Rows are points. A path goes straight from each point to the next, and from the last back to the first. The post is the endless flat space through its rows: a point in 2 columns, a line in 3, a plane in 4, and so on, so that a path can go around it. Count how often the path circles the post. Going back the other way cancels.
(in the rows, 100 means zero)

Post (2 x 3):
0:  62 143 103
1: 118  65 131
Path (34 x 3):
0: 100 125 130
1:  48 169 145
2:  89  52 177
3:  55 104 100
4:  60 113  21
5: 169  66  83
6:  83 140  64
7: 156 108 105
8: 119 150 133
9: 116  74 154
10:  34 105 126
11:  77  64  92
12:  97  52  41
13: 168  65 116
14: 107 129 111
15:  79 149 106
16:  62 183 165
17:  56  63 162
18:  67  84 107
19: 140  15  60
20: 138  98  73
21: 122 120 135
22:  60 175 156
23:  62 100 157
24:  82  80 106
25:  19 119  94
26: 115  21  73
27:  98 108  95
28: 140  90 142
29:  94 122 164
30:  35 161 118
31:  93  47 118
32:  77 105  87
33: 114 108 100
Times around: 5

Post (10 x 11):
0: 111  95 127  80 117  87 107 135 119  59 115
1: 110  73  86 102 125  60  70 131  93  72 119
2: 126  96  78  64 103 129 101  93  97 129  54
3:  97  93 111  98 136  71 102  92 132  66 124
4: 119  95  76 109 132  85 100 154  78 129 113
5: 110 120  84 113  71 150  94  83  91 123  66
6:  76  95 142 111 121  54 105  99 118  79  88
7: 152 112  70  59  82  95  89 117  82 164  89
8:  95  64 107 104 103  92 109  93 125  89 111
9:  80 112  85  84  87 126  95  94  78 125  99
Path (28 x 11):
0:  86  93 113 121 100  83 100  74 135  92  97
1:  99  51  49 105  83  71  94  65 120 105  96
2: 116  81  72  53 103  93  92 105  91  94 107
3:  86 119 128  86 110  51  99 111  83  98 138
4: 131  84 151 103 126 114 121 118 116  67  72
5: 107 106  82 115 141  66 107  96  89 112 110
6:  79 108 105  93 112  80 111 125  90  92  95
7:  57 103  70  84 110  56  56 110  55 115 111
8: 111  61  73 105  96 154 106 114 124  94 122
9: 151  81 134 126 109 109  90 140 122  95  80
10: 154  72  77  64 107 115  77  99  89  80 111
11: 109  87 100  66 100 141 151 119  85  82 111
12:  89  59  83  46 128  73 106 104 105  77  91
13:  64  76  86  79 141  41  88 110 112 103 109
14: 108  98 104 118 111  81  78 128 112 144 104
15: 103  85 115 111  57 133  60  51  97  97  18
16: 104 116 118  83 149  93  90  88  98  69 108
17: 100  78  78  73 134  90 131  46 111  94  98
18: 129  91  45  80 117  70 118 112 116 119 146
19:  74 134 119 117 143  54  98 102 133  74  69
20:  63  71 112 100 110  94  73 151  84 108 111
21:  72  98 134 113 112 101  97 114  77 133  64
22: 102  87  82  93 105 124 108 117  73 132 130
23: 147 123 102  80 118  78 140 133  95 109 117
24: 115  91  57   5 119  88 114 123 105  88 110
25:  93  64  47 101  89  81  55 115  64 135 103
26:  64 119 125  73  91  64  76  70 133 114 124
27: 113 121 133  89  89 108  91 115 120  92 100
Times around: 3
